Each point is reached from the start by the listed moves, each made 0, 1 or 2 times, or once backwards (-1), plus a little noise. Say if it took an odd or an even number of moves. Then give how often each move was made.
In the rows, 128 means zero.

Moves:
(1): [150 133 121]
(2): [119 162 118]
Start: [128 125 112]
Points:
[ 89 187 100] -> odd (-1, 2)
[138  91 120] -> odd (0, -1)
[163 168  88] -> odd (2, 1)

Moves:
(1): [149 126 114 128 139 123]
(2): [135 163 131 125 130 123]
(3): [144 117 164 124 126 130]
(4): [130 125 128 155 138 130]
Start: [160 133 125 130 135 141]
Points:
[145 149  87 109 128 140] -> even (0, 0, -1, -1)
[249 173 174 141 167 127] -> odd (2, 2, 2, 1)
[172 178  78 133 154 128] -> odd (1, 1, -1, 0)
[129 103 137 108 112 151] -> odd (-1, -1, 0, -1)

Moves:
(1): [182 123 133 127 124 126 122 125 135 134]
(2): [134 167 122 144 136 115 120 148 127 134]
(3): [129 133 167 146 116 116 135 125 106 122]
(4): [141 124 131 164 150 151 114 135 141 108]
(5): [128 122 129 119 166 118 131 132 124 118]
(6): [126 139 147 118 130 166 139 125 140 142]
(7): [126 141 114 146 135 127 158 125 124 127]
(8): [123 117 124 128 123 128 138 156 114 127]
Start: [128 112 109 144 124 131 115 127 136 127]
Points:
[225 170 192 107 127 134 123 208 110 181] -> even (2, 2, 1, -1, 1, 2, -1, 2)
[ 92 176 187 223 219 135 159 152  97  87] -> odd (-1, 1, 2, 1, 2, 1, 1, 0)
[ 83 155 157 203 109  63 115 149  72 101] -> odd (-1, 1, 2, 0, 0, -1, 0, 0)

Moves:
(1): [154 136 127 139 130 126 124 128 124 125 128 120]
(2): [130 126 118 142 140 143 133 128 149 121 146 126]
(3): [124 143 139 112 130 126 140 119 123 108 121 114]
(4): [126 136 139 140 128 133 131 133 138 132 123 123]
(5): [117 131 131 127 135 129 123 119 119 135 133 129]
(6): [134 141 119 125 122 130 141 147 122 123 148 128]
(7): [137 120 125 127 129 129 144 135 121 132 131 137]
(8): [132 140 109 123 143 128 109 136 116 118 116 156]
(9): [133 113 139 125 131 119 120 122 124 113 127 131]
(10): [120 141 135 118 129 121 123 113 137 141 132 125]
(11): [129 140 125 137 112 109 150 119 124 133 147 120]
Start: [133 125 144 133 123 131 123 139 125 135 131 122]
Points:
[165 171  43 177 104 131 187 185 143 137 242 143] -> odd (0, 2, -1, -1, -1, 2, 0, 1, -1, 0, 2)
[141 167 145 129  98  67 160 131  82 186 179 158] -> odd (0, -1, -1, 1, 1, 1, 2, 1, 1, 2, 2)
[179 133 107 107 136 159 163 223  89  79 130 167] -> odd (0, 0, 1, 0, -1, 2, 2, 1, 0, -1, -1)
[183 121 100 153 205 133  63 105 122 150 160 191] -> even (2, 2, -1, -1, 2, -1, 2, 2, 1, 2, 0)
[166 113 174 142 129 136 171 110 161 134 141  83] -> odd (1, 1, 1, 0, -1, -1, 2, -1, 0, 1, 0)
[135 175 212 166  91  92 187  99 121  94 156  32] -> even (1, 0, 2, 2, 1, 0, -1, -1, 1, -1, 2)
[ 66 173 159 129 115 119 191  42 172 134 196  44] -> even (-1, 2, 2, -1, 1, -1, -1, -1, -1, 1, 2)
